Every row gives one point. Each copy is the shape, with its points in the same order, turned, moved and blurred by noise. Is it also mirrored, or only turned?

Shape, 6 rows:
[[-37 -16]
 [-17 -18]
 [ 44 -32]
 [  0  25]
 [-18   0]
 [ 24  28]]
Copy 1 (6 x 2):
[[  3  53]
 [ 10  37]
 [ 42 -10]
 [-19   8]
 [ -4  34]
 [-24 -14]]
Copy 1 is: mirrored
Copy 2 (6 x 2):
[[-40  -3]
 [-25 -18]
 [ 20 -56]
 [ 10  12]
 [-20  -3]
 [ 35   1]]
Copy 2 is: only turned
Copy 3:
[[-17 -30]
 [ -2 -18]
 [ 60   1]
 [ -4  28]
 [-15  -8]
 [  7  43]]
Copy 3 is: only turned

Shape (7 x 3):
[[-24 -17  -8]
 [-20  38  11]
 [ 36  18 -31]
 [ 11 -15   3]
 [-15 -17 -26]
 [ -5  -5  22]
 [  1 -33  32]]
Copy 1 (7 x 3):
[[-27  13   4]
 [  3 -12  46]
 [ 23 -33 -22]
 [ 11  18 -11]
 [-28   5 -10]
 [  7  27  16]
 [  9  52  -1]]
Copy 1 is: mirrored
Copy 2 (7 x 3):
[[ -9 -18 -13]
 [ -7  48   0]
 [ 60  15  -6]
 [ 17 -10  12]
 [ 11 -17 -27]
 [-10   3  18]
 [-13 -24  33]]
Copy 2 is: only turned

Shape (10 x 4):
[[ -6   2 -12 -23]
 [-17 -45  10 -38]
 [ 22 -31  18  23]
 [  8  22 -18 -15]
 [-21  12  -7 -21]
 [  8  37  10  13]
 [ 44  10 -13  29]
 [ -2  25  10  -5]
 [-19  16   2  -5]
 [-42  20   8   7]]
Copy 1 (10 x 4):
[[ -6  28 -12 -19]
 [ 19   5  -4 -60]
 [ 42 -23   4   7]
 [ -2  40 -14  14]
 [-18  24  -4 -12]
 [ -8  23  10  32]
 [ 35  15 -26  43]
 [ -8  23  12  11]
 [-23  14   4  -2]
 [-44   3  10   4]]
Copy 1 is: only turned
Copy 2:
[[ 25   2 -17 -14]
 [ -3 -36 -38 -32]
 [-39  11   6  -9]
 [ 33  26   0 -13]
 [ 33  -5  -9   2]
 [ 17  18  33  15]
 [-15  53  22  -6]
 [ 21   2  21   0]
 [ 22  -2   5  10]
 [ 26 -16   2  35]]
Copy 2 is: mirrored

Shape (7 x 4):
[[ -5 -17  -4 -49]
 [  4 -11 -11 -30]
 [ 19  -7 -11   6]
 [-13  11 -11  -9]
 [-22 -22  25  33]
 [ 21 -14  16  31]
 [-18 -36  -5  -6]]
Copy 1 (7 x 4):
[[-55   6   0   3]
 [-34  -2   6   5]
 [  5  -9  15   9]
 [-12  14  -8   8]
 [ 15 -13 -22 -35]
 [ 20 -16  20 -22]
 [-22 -24 -27  -6]]
Copy 1 is: mirrored
Copy 2 (7 x 4):
[[ 25  24 -27 -38]
 [ 26  11 -17 -21]
 [ 23 -10   6   3]
 [  2   5 -24   4]
 [-39 -17  13 -19]
 [ -3 -13  39  -2]
 [ -1 -12 -15 -40]]
Copy 2 is: only turned
Copy 3 (7 x 4):
[[ -7 -14  20 -40]
 [  4 -19  13 -23]
 [ 14 -16   2  14]
 [-13   0 -15  -8]
 [-20  24  22  36]
 [ 19   7  18  39]
 [-24 -12  30   3]]
Copy 3 is: only turned
Copy 4 (7 x 4):
[[ 13   9 -33 -14]
 [ -6  -1 -19  -8]
 [-20 -18   5  12]
 [-19  18  -3   5]
 [  7  10   8  60]
 [  0 -22  26  36]
 [  4   1 -32  31]]
Copy 4 is: mirrored

Shape:
[[ 32  -8  -4 -24  21 -35]
 [  3  35  45 -28   4  19]
 [-35   6   5 -16   7 -14]
 [-12  25  25  26 -22 -13]
 [ 30  35  12  -3 -22  23]
 [-12 -33 -15  30  21 -20]
 [ 29  26   9 -15  17   4]
 [ 10 -21   3  12 -14  34]
 [ 16   3 -18 -18 -27 -20]
 [ -5 -15 -21  21 -29  20]
 [ 27  22 -29  18  21  21]]
Copy 1 (11 x 6):
[[ -5 -18  -4 -43  43   1]
 [-40  19  23 -22 -11  41]
 [-30   0 -14 -22 -12 -20]
 [  6  33 -11   5 -15   5]
 [-10   4  -1  12   6  53]
 [  9 -22   2   5  18 -51]
 [-27   3   8 -11  31  31]
 [  4 -32  18  16 -13  17]
 [  2 -24 -38 -18  15  19]
 [  9 -34 -18  30 -17   4]
 [-21 -15   3  34  41  13]]
Copy 1 is: only turned
Copy 2 (11 x 6):
[[ 38  16 -15  18  23 -36]
 [-20  22  -1 -13  58  17]
 [-30  13 -17  -2   4 -24]
 [-15  37  27  12  -2  19]
 [ 23  21  14 -28  23  32]
 [ 16  -5 -21  44 -30 -11]
 [ 26  29 -14  -3  33   8]
 [ 12 -29   2  -2   0  27]
 [ 31  12  13 -19  -2 -27]
 [ 17 -17   2 -17 -25  22]
 [ 42  22 -27  -2  -7  33]]
Copy 2 is: only turned
Copy 3:
[[ 16  10  17   0  47 -33]
 [-20  60  16  -1 -19 -11]
 [-28  10 -26 -10   8 -23]
 [ 13  47 -47 -12  -1  -5]
 [ 23  44  13 -21 -18  12]
 [  9 -18 -40  23  39   2]
 [ 16  29  23   4  -2 -19]
 [  3  15  -6   1   9  46]
 [ 17   9  -1 -42  26  -7]
 [ 13  -5 -26 -19   7  39]
 [ 39  -9   9  12 -17   2]]
Copy 3 is: mirrored
Copy 4:
[[ -4 -45  -8 -39  -8   0]
 [-17  27  38 -41 -13  34]
 [-45   7  -7  -6 -18   3]
 [  5  40   0  -7 -28 -12]
 [ 28  18  19 -14 -11  37]
 [-18 -17 -13  13  14 -41]
 [  5  -1   9 -39   6  28]
 [  9  -2  33  25   7   6]
 [  8 -25 -13   0 -33  21]
 [  8   1   5  44  -4   6]
 [ 18   1 -12  -4  37  24]]
Copy 4 is: only turned

Shape:
[[ -3  13  23   2   7  -3  15   3]
 [ 23   4 -16  11   7  36 -10 -23]
 [-24  28  37  49  27  28 -21   5]
 [  6  -7  10  11 -26  27   2  -4]
 [ 14  22  -7 -25  20  16   8   7]
 [  1 -15   1 -10  14   0  24  29]
 [ 22  17   4   0   2   2   9   4]
 [ 24  -3  19  11  -9  16  -6   8]
 [ 39 -21   2   4  -1   1  25 -24]
 [ -8 -44  -8 -12   1  -6  20  -6]
 [-15 -15  15  27 -15 -14 -15  17]
 [ -8   9  -8  17   3  18  17  12]]
Copy 1, 12 rows:
[[ 12  14   3  -4   9 -24   0  -1]
 [  8   5   0  19  22  40  -2  -5]
 [ 41  32  26  10  21 -11 -19 -60]
 [ 11  -9  25  13   9  11 -22   9]
 [ 26   1 -19 -10  13   8  22   6]
 [ 12 -22   3   3  17 -28  28   6]
 [ 10   0 -15  -2  16  -5  -8   3]
 [ 21  -9   1  24  12  -2 -21   2]
 [-20   2  -9  32  24   0   0  29]
 [-21 -16  20  24  -4 -14  31  15]
 [ -1 -18  22  16  -9 -26 -20 -27]
 [  8  -5  17  -8  30  -2   6 -13]]
Copy 1 is: only turned
Copy 2:
[[  9   3  15 -16   2  25  -8 -15]
 [  4   9 -29   5   3  25 -38  23]
 [-26  -2  -1 -47 -37  60 -33 -15]
 [ 25  -4 -29 -23 -12   9 -10   8]
 [ 16  28   0  20   5  22 -30 -11]
 [ 29  33  12   4 -15  22  13   0]
 [ 20   3   9  11  -2  21 -19   0]
 [ 24  -2   2 -15 -23   8 -24  13]
 [ 30  -2   6   2  18  14  -3  43]
 [ 10  30  -4  -5   6  -3  32  19]
 [ -3 -10   5 -20 -40   7  14   1]
 [ 15   6 -20  -2 -15  40   5  -5]]
Copy 2 is: only turned
Copy 3 (12 x 8):
[[-12  -3  -3  18  13   4   7 -25]
 [  6  25 -17 -29  31  15  -8   5]
 [-14  41  49  21  16  25 -16  -8]
 [  6 -13   3 -21   5  15 -22 -14]
 [-17   5 -24  -5  14  17  30   2]
 [  5 -24 -14  26  12  20  20   5]
 [-19  -7 -16   4  23   3   1 -11]
 [ -5 -16  10 -11  30  11  -6 -13]
 [ 22  -8 -35  -3  42   0  -7 -29]
 [ 44 -21 -21  12   5  -2   8  -3]
 [ 12 -23  32  19   9 -13 -15   5]
 [ -9   2 -11  16   2  19 -12   4]]
Copy 3 is: mirrored
